Every row gives one point. Before rounding, the points of a table are all equally far from one centre. They may lie mostly on one side of it. Where is the centre, to within rounding?

Points (8 x 2):
[[-4.4  2.8]
 [ 1.1 -0.9]
 [ 1.5  5.0]
 [ 0.4  5.6]
 [ 0.3  5.7]
 [ 1.7 -0.4]
 [-1.2  5.8]
 [-2.8  5.3]]
Centre: [-0.8  2.2]

Points (10 x 6):
[[-3.1 -2.3 -8.5  6.6 -2.2 -2.7]
 [-2.5 -2.4 -3.8 -6.9  2.2 -1.1]
 [ 0.0  4.8 -1.2 -3.0  0.2  2.5]
 [-1.3 -2.4 -6.6 -4.6 -6.0  0.2]
 [-2.5 -1.7  1.4  0.8  0.9 -4.3]
 [ 2.0  4.6 -4.3  0.5  0.0  4.9]
 [-3.8  1.9 -1.1 -4.6  2.3  1.6]
 [ 2.0 -4.4 -4.4 -3.0  5.2 -0.4]
 [-6.1  1.9 -1.6  4.7 -0.9 -1.2]
 [-4.2 -0.7  0.4 -0.8  4.0  1.1]]
Centre: [-1.0 -0.1 -5.5  0.2  0.0 -0.9]

Points (16 x 11):
[[ 0.6  2.7  2.9  0.8 -2.6  2.6 -2.1  5.3  5.0  0.0 -2.4]
 [-1.1  3.2 -4.5 -3.3  0.5 -2.8 -3.3 -3.2  3.6  0.5 -4.7]
 [-5.4 -0.5 -0.8 -2.2  0.2 -1.0 -0.8 -4.1  6.1 -1.4 -1.7]
 [-0.6 -1.2  4.5 -0.9  1.7  0.7  1.7 -5.4  4.1 -3.5 -9.3]
 [ 4.2  5.2 -1.4 -4.4  1.9 -0.1 -0.9 -1.8  6.6  1.2 -3.7]
 [ 2.4  1.4  0.9 -5.6  3.1  2.5  1.5  2.8  6.8  2.5 -1.9]
 [ 0.0  2.1  2.2 -0.3 -0.6  3.1  1.6  1.1  4.0  8.4 -3.4]
 [-0.1  5.5  8.3 -1.5  2.8  0.7 -0.4 -2.6  5.4  0.9 -5.0]
 [ 0.6 -4.3 -1.0  2.1  4.7  1.6 -1.0 -2.2  0.1  2.7 -4.5]
 [ 5.1  2.0  5.4  2.5  1.9  3.6 -3.6 -2.9  5.2  1.2 -3.8]
 [-2.1  5.3  1.5  0.0 -1.6  0.6  0.7 -0.2  7.4 -1.6 -5.5]
 [ 1.5  6.6  3.3  0.1  3.4  2.7 -5.1  0.2  1.9  3.5 -5.9]
 [-1.0 -0.4  1.5 -5.6  3.4  1.8  5.0 -5.7 -1.7 -0.2 -4.2]
 [ 1.8 -3.2  5.6  1.1  2.2  2.5  4.2 -3.8  1.9 -0.6 -6.8]
 [ 1.5  2.3  4.1 -0.2  4.2 -1.4  3.5  0.5  5.2  1.8 -3.4]
 [ 4.2  2.0  1.3 -0.2 -3.0  1.9 -0.2 -1.7  6.9  6.2 -3.4]]
Centre: [ 0.3  0.3  2.5 -3.0 -0.5  1.9 -1.5 -1.7  1.5  0.9 -4.3]

Points (25 x 18):
[[-3.2 -1.7 -4.5 -4.2 -6.1 -6.2  1.0  0.9  2.5 -2.7 -0.6  0.0  2.8  0.3
   5.3  3.1 -0.1  1.8]
 [-3.7 -1.5 -0.1 -0.9 -2.9  1.1 -3.0  5.5 -3.2  1.6 -2.5  7.0  0.7  0.8
   0.9 -5.9  6.7  4.2]
 [-8.8 -2.4  1.6 -6.4 -0.9 -2.7  0.2  7.2 -3.7  5.1  1.1  4.1  4.0 -0.9
   1.4  0.9  1.0  1.8]
 [-1.2 -4.9  4.0 -3.2  0.5 -2.3  0.5  0.9 -2.0  5.8  2.6  3.7  5.6 -1.9
   4.1  1.3  3.9  2.3]
 [-0.2  0.7  6.1 -2.2 -5.9 -0.1 -0.3  4.4  2.7  3.8 -0.1 -0.3  2.0 -3.6
   2.2 -5.8  6.3 -3.5]
 [-7.6 -3.0  0.6 -6.5  1.0 -5.1  0.8  5.2  1.9 -1.3 -4.2  1.3  2.3 -1.3
   5.5 -4.2  3.7  2.6]
 [-7.2 -0.6  2.5 -0.1 -2.6  0.9  1.3  0.7 -2.6  0.1 -3.6  0.7 -2.6  0.7
   8.0  3.3  1.2 -2.3]
 [-3.6  3.6  3.2  0.2 -4.1  1.4  1.5  3.1 -5.4  1.8 -3.7  1.0  0.9 -4.4
   3.1  4.1  1.0 -3.4]
 [-5.4 -1.1 -6.3 -0.5  1.9  0.6  1.7  4.4  1.2  2.1 -1.8  1.9  3.7  0.3
   3.9 -7.1 -0.2 -0.3]
 [-1.9 -1.0 -2.8 -3.0 -1.9  2.3  2.4  7.2 -1.3 -4.6 -0.8 -3.6 -0.3  1.3
   1.4  5.1  3.2 -0.4]
 [-4.0  1.8 -2.3 -1.1  1.1 -1.5  0.0  6.1 -2.8 -4.2  2.1  0.8 -7.7 -6.2
  -0.3  1.5  7.3  3.5]
 [-0.1 -0.7 -2.6 -7.0 -2.4 -2.0  1.6  6.7 -4.7  5.8 -1.5  0.0  2.3 -1.5
   7.2 -1.5  2.1  2.1]
 [-2.0 -0.9  2.5 -1.8 -3.7 -2.4  4.7 -1.0  1.3  3.4 -0.6  2.1  3.8 -3.7
   8.1  1.5  2.1  1.9]
 [-2.8 -1.7 -5.9 -1.5 -4.0  1.0  0.6  6.7 -6.4  4.6 -1.5  3.9 -4.4 -1.8
   3.9  1.0  2.7  1.6]
 [-0.7  1.0 -4.7 -0.7 -2.0 -5.5 -0.3  3.9 -3.4  0.3  0.9  0.8  7.3 -4.6
   4.8 -3.3  5.8  2.3]
 [-4.9 -3.7 -0.7 -6.0 -1.7 -4.4  2.3  6.1 -4.0  4.2 -4.8 -0.9  2.8 -3.9
   4.1  0.9  3.4 -0.3]
 [-0.4 -1.7  4.1 -4.2 -4.3 -2.5 -1.7  2.7 -1.5  5.2  0.7 -0.2 -3.9  1.4
  10.3  0.3  1.7  0.4]
 [-3.6  0.4  2.8 -5.7 -1.7 -3.5  3.5 -0.1 -4.9  1.7 -4.5 -0.6  2.6  1.5
   1.7  2.5  0.0  1.8]
 [-1.5  0.1 -4.4 -2.7 -4.5  1.0  0.8  3.2 -3.8  1.6 -4.9  3.8 -3.9 -1.2
   2.9 -5.0  3.0 -4.7]
 [-3.4 -2.5  3.9 -2.4 -2.1 -2.6  3.1 -1.8 -0.4  5.2 -4.0  0.7  1.7  1.6
   5.8 -2.0  4.8 -2.1]
 [-5.4 -1.4 -1.5  0.7 -5.5 -0.2  6.6  7.2  1.5  3.0  4.0 -2.9  0.7 -0.1
   3.1 -1.8  4.4 -0.9]
 [-0.8 -1.2 -1.4  0.0 -3.1  2.6  2.4 -5.2 -2.2  1.9 -0.5  0.2 -0.2 -1.6
   6.2  0.3  5.2  1.2]
 [-7.1  2.6  4.7 -2.4 -2.0 -0.8  4.9  1.8 -1.6 -3.7  2.2  2.2  0.4  0.4
   0.5 -1.1  7.5 -2.2]
 [-1.1  0.6  2.9 -3.2  0.6  0.4  5.1  2.9 -0.6  0.8 -3.6  0.5  3.0 -4.0
   7.4  0.6  6.3  2.2]
 [ 0.2 -0.5 -1.0 -5.1 -6.6  2.9  2.8  1.2 -4.4 -1.5 -2.2 -1.2  0.8  0.5
   2.9 -0.2  3.9 -1.1]]
Centre: [-2.9  1.3 -0.6 -1.9 -0.6 -2.2 -1.6  3.2  0.7  1.7  1.0  0.7 -1.1 -1.5
  1.4 -0.4  2.7  0.3]

Points (31 x 24):
[[ 3.6  1.0  0.2  3.4 -4.8 -2.2 -5.9  1.6 -3.9 -1.5  0.2 -1.2 -0.7  0.2
   1.0  4.8  7.2 -6.3  4.9 -1.7  3.6 -4.4  0.1 -2.8]
 [-2.9  0.1  1.1  3.3 -2.4 -1.2  0.7 -0.2 -6.0  0.6  2.4  1.3  0.9  0.3
   3.1  7.1  3.4 -6.4  0.9 -1.1  1.8 -1.5  2.0 -6.8]
 [-0.5  3.4 -1.3  1.6 -3.1  2.8 -5.6 -1.8 -1.6 -0.4  1.1  1.6  2.7  1.1
   0.0  4.9  3.7 -6.1  1.3 -2.2 -0.2 -4.6 -1.4 -6.8]
 [ 0.6 -1.5  1.5  2.2 -4.2 -0.6 -2.6  2.4 -4.0 -1.5  0.3  1.8 -0.2 -1.6
  -0.1  5.1  4.9 -5.1  6.5  3.6  2.2 -7.6 -0.8 -6.9]
 [ 2.5  0.7 -0.4  0.2 -3.2 -0.2 -5.4  1.8 -2.1 -3.1  0.7  1.2 -1.7  0.1
   0.2  3.6  6.0 -4.9  3.8 -3.3 -0.8 -3.5  3.7 -5.2]
 [ 2.6 -2.1 -0.9  4.2 -4.8 -1.9 -5.1 -3.1 -5.7 -2.8  0.3 -1.2  1.7 -3.8
  -2.8  6.7  4.2 -4.2  0.0 -0.7  3.0 -5.6  0.4 -2.9]
 [-2.7  0.6  2.1  3.8 -4.0  0.9 -5.4 -0.3 -3.2 -2.9 -0.4 -3.3 -1.6 -4.6
   0.5  3.1  4.6 -4.1  4.6 -3.9  0.9 -5.6 -3.0 -2.7]
 [ 0.8  0.4 -0.9  2.2 -2.8 -1.1 -7.4  1.3 -4.6 -2.5 -0.2 -2.0 -2.5 -0.7
   2.2  5.5  4.8 -3.9  1.8 -2.8  1.6 -8.7  0.9 -2.9]
 [ 0.8  2.4  1.6  0.1 -4.0 -0.7 -2.7  2.0 -7.3 -3.5  0.8  1.9 -1.2  1.9
   2.0  4.9  3.6 -6.2  4.7 -0.4  2.2 -3.8 -1.6 -5.7]
 [-0.5 -2.3  0.3  2.5 -3.4 -0.6 -6.1 -1.7 -4.0 -1.0  1.5  0.5 -1.1 -0.3
  -2.1  7.4  4.2 -5.0  3.0 -3.1  4.0 -3.9 -0.5 -5.0]
 [ 1.3  1.3  2.5  1.7 -3.7  1.4 -6.1  0.2 -6.5 -3.9 -0.3 -1.9 -2.8 -0.1
   2.1  5.0  5.9 -6.2  2.6 -0.2  1.0 -4.0 -1.4 -7.2]
 [-0.3  4.1  0.4  3.6 -2.5  0.0 -3.5 -1.0 -1.7 -0.1 -0.8 -1.3 -2.0 -0.3
   0.6  6.8  7.2 -2.7  2.5 -1.8  3.7 -4.1 -0.8 -7.8]
 [ 4.3 -0.3  2.7  1.2 -5.2  0.4 -2.5  1.0 -2.3 -3.9  2.6 -1.1 -1.3 -4.2
  -1.4  2.9  7.3 -6.4  2.5 -1.5  1.6 -5.6  0.9 -4.9]
 [-1.6 -2.0 -0.3  1.3 -1.7 -1.3 -3.5  0.6 -1.4  1.6  1.4  1.9  0.0 -3.4
  -0.6  4.0  7.3 -5.4  2.1 -0.2 -0.4 -2.1  0.7 -6.0]
 [ 2.5  0.9  0.7  1.7 -2.8 -0.6 -3.4 -1.6 -2.3 -3.2  0.8  2.0  0.4 -3.4
   2.1  7.4  5.1 -5.3  3.6 -0.5  3.8 -6.3  0.8 -2.2]
 [ 2.8  5.1  1.1  1.9 -4.8 -2.3 -6.3  0.0 -1.0 -1.6  1.8  0.6  0.0 -0.4
   0.1  5.3  5.6 -3.3  4.4 -2.5  0.5 -4.1  2.1 -6.3]
 [ 0.0 -0.3 -3.5  3.4 -6.7  1.2 -5.0  1.0 -3.0  0.4 -2.4  0.5 -2.1 -2.2
  -1.1  6.4  2.7 -5.2  0.5 -2.0  4.6 -6.6 -1.1 -5.9]
 [ 2.3 -0.2 -0.5  3.2 -6.0 -1.4 -3.7 -2.8 -5.1 -0.1  1.5 -0.8  1.1 -1.5
  -0.3  7.2  4.2 -4.7  5.3 -0.5  2.7 -8.8 -5.0 -3.1]
 [ 1.6 -0.4  0.4  4.4 -3.3 -2.6 -6.7 -4.1 -8.2 -0.9  3.7 -2.0 -0.2 -1.8
   1.4  2.8  1.3  1.0  4.3 -0.3  3.0 -4.2 -0.3 -7.8]
 [ 0.1 -1.2 -2.5  1.6 -3.6  1.5 -3.0 -1.5 -3.3 -3.8  2.4 -0.9 -1.0 -0.4
  -0.4  6.8  6.5 -2.7  3.9  0.3  3.1 -4.5  0.1 -4.7]
 [ 1.5  1.2 -1.6  1.3 -2.4  1.0 -3.2 -1.1 -4.2 -1.9  2.2 -1.0 -1.1  1.9
   0.2  3.7  5.2 -5.4  5.0 -3.9  3.0 -3.6 -1.4 -3.6]
 [ 1.4  0.6  3.7  4.6 -3.0 -0.9 -4.1 -0.7 -6.1 -0.2  3.8 -2.5  2.0 -2.6
  -1.2  6.0  6.6 -6.1  3.0 -0.4  1.6 -3.1 -0.6 -5.6]
 [ 2.8  1.0  2.3  2.0 -6.2 -0.8 -4.1  0.9 -4.7 -1.0  0.4 -2.1  0.0 -2.8
   0.5  5.5  8.4 -6.4  2.6 -4.9  0.9 -6.7  2.0 -3.4]
 [ 1.4  2.6  2.7  1.9 -2.7  0.3 -6.2 -0.7 -2.0 -2.1 -0.6  0.0 -2.4 -1.3
   2.0  6.1  6.4 -3.0  5.4 -3.2  4.4 -4.7 -1.2 -5.0]
 [-0.2  0.4  1.6  6.4 -3.1 -1.0 -7.0  2.6 -0.6 -0.9  3.0  0.3  1.3  0.4
  -0.7  6.5  4.0 -2.5  4.5 -0.9  2.8 -6.0  1.9 -5.5]
 [ 1.1  1.0  1.1  5.3 -1.5 -3.0 -6.1  3.3 -2.5  0.0  2.4 -1.6 -1.4  0.0
  -0.2  5.2  6.1 -4.8  3.5 -1.5  2.0 -4.5 -1.8 -2.6]
 [ 0.3 -1.2  1.1  5.4 -3.0  1.8 -3.6 -0.4 -3.7 -1.4  0.8 -3.7  1.3 -2.4
  -1.4  5.1  4.3 -6.6  3.5 -1.6  4.4 -6.4 -0.2 -4.8]
 [ 0.2 -0.1  1.2  2.0 -2.1  1.2 -5.0 -1.9 -4.7 -3.4  4.6 -0.8 -1.6 -0.2
   0.4  4.8  3.8 -2.5  4.0 -2.9  1.3 -4.4  3.6 -1.0]
 [ 1.1 -0.8 -1.0  2.3 -5.4 -2.0 -2.0  1.3 -5.7 -3.7  1.6  2.7 -1.6 -1.5
   1.7  6.3  7.8 -2.4  5.5 -2.1  1.4 -2.1 -2.9 -5.4]
 [ 3.1  0.8  0.8  3.6 -1.2 -0.1 -5.4 -1.0 -1.6 -2.7 -0.4  1.1 -3.5 -2.1
   2.0  7.8  6.4 -1.8  3.1  0.2  1.9 -4.9  2.3 -6.1]
 [ 1.0 -2.3 -2.1  3.7 -3.8 -1.0 -4.4  3.5 -3.3 -1.7 -2.9 -1.5 -0.6 -2.3
   1.3  7.2  5.9 -0.3  5.2  3.1  2.7 -1.3 -2.7 -0.8]]
Centre: [ 3.0 -1.7  3.4  2.9 -6.7  0.7 -1.5  0.5 -2.8  1.4 -0.6 -0.5  1.0  0.0
  2.8  3.2  1.5  0.8  0.2 -1.0 -0.4 -3.7 -1.2 -3.7]

Points (31 x 24):
[[-1.3 -2.2 -3.8 -0.4 -2.8  4.0  1.9  1.5 -0.7 -2.9 -1.1 -3.2 -9.6 -1.1
   7.0 -1.0  4.3  0.6  2.1 -0.4  4.0  2.2 -1.2 -2.9]
 [ 1.3 -0.4 -4.8 -0.8 -3.5  4.1  0.8 -0.4 -3.7 -2.3 -4.0 -2.8 -6.8 -3.0
   1.8 -7.9  3.7 -1.5  2.9  0.7 -0.4  4.3 -1.0  0.5]
 [ 1.2 -0.6 -3.3 -0.9 -5.2  6.0  1.5  3.5 -5.6 -3.7 -4.8 -3.1 -5.7  1.0
   5.2 -1.0  2.7 -0.6  3.9  0.2  1.3  3.5 -2.3 -4.7]
 [ 2.8  1.6 -3.9  1.6 -5.1  4.5  3.3  2.1 -3.5 -1.2 -8.0 -1.9 -1.3 -2.3
   2.8 -0.1  3.9  1.7  4.7  1.5 -1.4  3.4 -0.7 -1.9]
 [-0.3  2.5 -6.5  0.8 -3.0  3.7 -1.1  1.1 -3.5 -6.2 -3.4 -4.8 -5.8 -0.7
   3.3  1.5  0.8  0.3  1.2  0.0  0.5  2.9 -4.3 -2.8]
 [-0.8 -0.3 -2.2 -0.3 -2.2  8.1 -2.3  4.1 -1.7 -5.2 -0.3 -2.7 -4.4  2.0
   7.3 -2.2  4.2  1.2  3.0 -2.6  2.1  2.5 -1.4 -2.7]
 [-4.0  0.8 -1.7  0.7 -5.5  5.8  0.7  1.5 -3.4 -2.5  1.7 -3.1 -6.4  2.9
   4.6 -0.7  4.0 -0.8  2.6  3.5  2.3  4.7 -5.7 -2.5]
 [ 0.9  1.8 -0.2  5.5 -2.8  2.9  2.4  4.5 -2.1 -2.1  1.0 -5.5 -4.4  1.0
   8.1 -3.1  0.5 -1.7  3.9 -0.9 -3.9  4.1 -5.0 -2.9]
 [-0.1  0.7 -3.1  0.6 -2.6  6.9 -0.6  2.0  1.9 -4.3 -2.5 -3.0 -7.7  1.4
   5.2 -4.3 -0.1  0.1  6.5 -1.1 -1.3  3.0 -3.5 -4.0]
 [-1.1 -0.9 -3.5  4.7 -0.8  5.0  2.2 -0.8 -5.1 -1.3 -2.4 -2.5 -6.1  0.5
   4.9 -3.8  3.6  2.7  4.3  0.3  1.9  5.2 -0.2 -3.5]
 [ 1.0  1.8 -3.7  3.6 -0.4  3.4  1.9  1.6 -5.8 -0.5 -4.5 -0.7 -5.8  1.7
   5.9 -2.9  3.3 -1.6  4.2  2.3  0.6  3.9 -4.9 -4.4]
 [-0.4 -3.4 -2.3  1.5 -0.4  7.8  0.5  2.3 -4.5 -2.6 -3.8 -5.6 -5.4  1.5
   3.0 -1.3  2.4  0.3  0.8 -0.3  2.4  1.9 -4.5 -2.7]
 [ 2.6 -0.2 -5.2  2.7 -3.3  5.5 -0.4  2.9 -5.8  0.9 -2.2 -1.6 -5.4  0.4
   6.0 -0.9  2.1  0.0  3.1  2.7 -0.7  4.5 -1.8 -2.0]
 [ 1.7 -3.0 -5.0  1.1  0.6  6.3  0.5 -0.2 -3.5 -3.4 -3.1 -5.7 -1.2  2.4
   3.5 -2.3  6.8  1.5  7.1 -0.1 -1.7  2.7 -0.8 -2.8]
 [-0.6  1.4 -3.0  0.0 -1.1  3.5  4.9  0.6 -5.5 -2.3 -0.1 -3.7 -4.6  3.0
   3.6  0.5  5.8  2.4  3.0  3.5  1.5  4.6 -1.7 -4.3]
 [-0.1  0.1 -3.3 -0.2 -3.5  7.6  1.1  4.4 -1.8 -2.4 -2.2  0.1 -7.1  1.2
   4.5 -2.4  5.8 -5.2  5.5  1.9  2.0  7.2 -4.2 -1.5]
 [ 3.4 -0.4 -4.5 -2.2 -2.3  5.3 -0.4 -0.3 -3.9 -1.9 -0.6 -3.0 -5.1 -1.5
   0.2  1.7  1.8 -3.9  1.0  2.3 -0.1  6.2 -4.1 -4.1]
 [-0.5 -1.1 -1.4  1.0 -4.8  2.8  1.7  2.6 -2.2 -4.7 -3.3 -4.8 -9.5 -1.8
   3.6 -2.5  5.0  2.1  2.7 -1.8  0.5  3.2 -3.6 -3.4]
 [ 0.5  1.1 -4.4 -0.4 -3.4  4.6  0.2  2.7 -4.9 -3.2 -2.7 -2.0 -7.0  1.8
   3.5 -5.3 -0.1  0.3  2.9  2.1 -2.2  4.9 -1.8  1.7]
 [-0.3 -2.0 -2.8  0.5  0.1  5.8 -1.6  0.8 -2.9 -4.5  0.2 -1.0 -6.4  4.5
   5.0 -1.7  3.3  3.5  2.8  1.1  1.2  5.4 -3.9 -1.8]
 [-0.1  1.9 -1.9  0.2 -1.7  3.9  0.9  2.2 -5.8 -2.3 -2.9 -4.4 -7.7 -2.2
   4.0 -1.3  3.9 -1.0  0.4  0.4 -0.3  3.1 -4.8 -1.0]
 [ 0.3 -0.5 -2.4  0.9 -5.1  2.9  2.5  5.7 -3.3 -3.6  0.0 -3.8 -7.4  1.0
   3.1 -5.3  5.8  3.5  0.6  0.8  1.1  5.6 -2.7 -1.5]
 [-2.2 -0.4 -4.6 -0.4 -0.2  0.5  0.7  7.0 -4.0 -5.1 -2.8 -3.5 -6.4 -1.5
   4.8 -1.3  4.6 -0.6  2.7 -1.7 -0.6  2.1 -5.5 -4.3]
 [ 1.9  1.6 -0.3  1.0 -3.1  7.7  1.2  0.6 -2.6 -3.8  0.5 -1.5 -4.3 -2.3
   6.5 -3.9  0.5 -2.7  3.2  0.9 -0.4  2.9 -4.5 -0.3]
 [ 5.4  1.5 -2.4  2.5 -2.9  3.1 -2.6  6.6 -4.2 -1.5 -5.2 -2.2 -1.5 -1.7
   2.9 -0.6 -0.1 -2.2  2.7 -0.5 -0.1  9.2 -0.9 -3.2]
 [ 4.8 -3.4 -4.4 -0.8 -2.8  2.8  0.0  2.6 -3.1 -1.2 -6.8 -4.9 -3.6 -1.2
   4.8 -2.1  6.0 -1.5  1.5  1.5 -1.0  5.6 -1.6 -2.1]
 [-1.0 -2.9 -2.7 -1.6 -5.1  7.3 -0.3  3.2 -4.6 -2.7 -2.5 -3.6 -1.6 -2.5
   5.8 -0.4  4.8  0.9  3.4  0.1  3.6  4.7 -0.8 -1.6]
 [-0.7  0.6 -0.5 -2.6 -4.8  6.7  0.2  2.3 -5.0 -2.0  0.4 -3.8 -3.5  1.9
   4.9 -0.9  3.6  2.1  7.5 -0.1  2.6  7.1 -2.2 -2.3]
 [ 0.9  0.1 -1.2 -0.7  0.1  4.6  1.4  3.5 -5.2 -4.8 -0.4 -3.6 -6.9 -1.3
   3.6 -0.8  1.6 -1.0  5.4 -0.4  0.0  6.3 -5.4 -4.6]
 [ 1.9 -3.7 -5.9  4.2 -0.9  4.8  0.8  0.2 -3.6  1.2  0.7 -2.6 -4.5  0.4
   3.8 -1.2  7.0  3.3  4.8  1.6 -0.2  3.8 -1.6 -1.9]
 [-0.5 -1.2 -5.3 -1.5 -1.9  3.7  0.3  2.1 -4.3 -4.9 -2.6 -3.0 -7.7  3.2
   4.1 -0.8  2.0 -1.4  3.7  1.8 -2.9  2.1 -4.3 -3.1]]
Centre: [ 0.0 -0.7 -1.9  1.7 -2.4 -0.3  0.7  2.6  0.9 -1.5 -0.7 -2.2 -1.0  1.9
  0.6 -1.4  2.6 -2.7  4.3 -1.3  1.9  3.5 -1.5 -0.4]
